Each row is a point. The points of each table are mixes of a few directions, plus a little noise. How many directions does each table use, and how many do they share? Where both have some left over, give the other angles between the two spaces (their principal angles), to ten degrees, smallest first.

First (7 x 2):
[[-10  13]
 [-15  18]
 [-12  14]
 [-10  12]
 [ 78 -95]
 [-15  19]
 [-15  18]]
Second (7 x 2):
[[ 17 -21]
 [ -3   4]
 [-40  49]
 [ 38 -46]
 [ 45 -55]
 [-38  46]
 [-18  23]]
Directions: first 1, second 1, shared 1

First (4 x 3):
[[ -1  -1   2]
 [-35 -18  56]
 [-15  -8  24]
 [ 51  26 -83]]
Second (6 x 3):
[[-86   3  56]
 [-40   1  26]
 [-13   0   9]
 [ 44  -2 -29]
 [ 69  -1 -45]
 [ 26  -1 -17]]
Directions: first 1, second 1, shared 0; angles 30

First (6 x 6):
[[-11   8 -17  14   3 -15]
 [ -1 -29  38 -33 -11  34]
 [ 39  -9  17 -27 -35  28]
 [-28   4 -35  16 -25 -26]
 [-35   0  18  17  76 -11]
 [ 36  24 -20  13  -9 -11]]
Second (7 x 6):
[[  2  24   4  54 -20 -25]
 [ 14  -2   1 -25   4  -6]
 [-35 -22  15 -33  12 -23]
 [ 17  11  -5  -4  -4 -24]
 [-24  -3 -15  -3   7 -20]
 [ 27   1  56   9 -18   5]
 [  1  -9 -53  -1  20  95]]
Directions: first 3, second 4, shared 2; angles 90

First (7 x 8):
[[-67 -36 -35  10  58 -40   8 -27]
 [ -7  -6  -3   0   9  -4   1  -4]
 [-58  -1 -32  10  20 -30  -9 -17]
 [ 95 -17  61 -21 -16  53  24  26]
 [ 74  55  35 -10 -79  43 -16  32]
 [-44  10 -27   8   4 -26 -12 -11]
 [  3  -2   3  -1   3   1   2  -1]]
Second (10 x 8):
[[-21   4 -13   4   3 -12  -6  -6]
 [ 27  17  14  -4 -26  15  -4  11]
 [ -5 -69   6  -4  71  -4  33 -14]
 [ -4  46  -8   4 -46  -1 -23   7]
 [ 47 -77  37 -15  62  24  45   0]
 [-28  21 -19   7 -11 -15 -15  -5]
 [-88 -50 -46  13  79 -50  10 -36]
 [ -8  62 -13   6 -61  -3 -32   9]
 [ -3  17  -4   2 -16  -1  -9   2]
 [ 84  28  46 -14 -56  47   0  31]]
Directions: first 2, second 2, shared 2

First (8 x 11):
[[  7   8   3 -13  -8 -14   1  17 -10 -18   0]
 [-50  15  12 -22  38  -6 -40 -23   3  10  10]
 [-12   0 -15  21  -7   1   1 -28  13  13  -2]
 [ -8   6 -51  31 -30 -13 -12 -62  32  43 -28]
 [ 55  -9  31 -32  -9   0  30  83 -35 -46   4]
 [ -8 -11  11 -14  41  22 -25   1   1  35  -3]
 [  0  -4   3  23 -16   5  27   0   0 -20  14]
 [ 14  -4   4   6 -11   3  18  15  -4 -14   4]]
Second (8 x 11):
[[-16  33   5 -18  15 -31   4  40   7  95  50]
 [  0   1  50   5  -8  -2  29 -35 -25 -17   3]
 [ 11  24   4  30   0  15 -11  24   1 -40 -44]
 [  0  -4 -25 -19  -8  -3 -28 -18   4 -21 -11]
 [  2   8  24   8  -5  18  12   0  -9  -1  43]
 [ -7 -29  -8  -3   1  12   9  -3   3 -24  27]
 [-11 -33 -52 -13  13 -14 -18  17  21 -27 -34]
 [ 21  -2   5  11  -7   6   2 -26   0  35 -33]]
Directions: first 4, second 6, shared 2; angles 70, 70
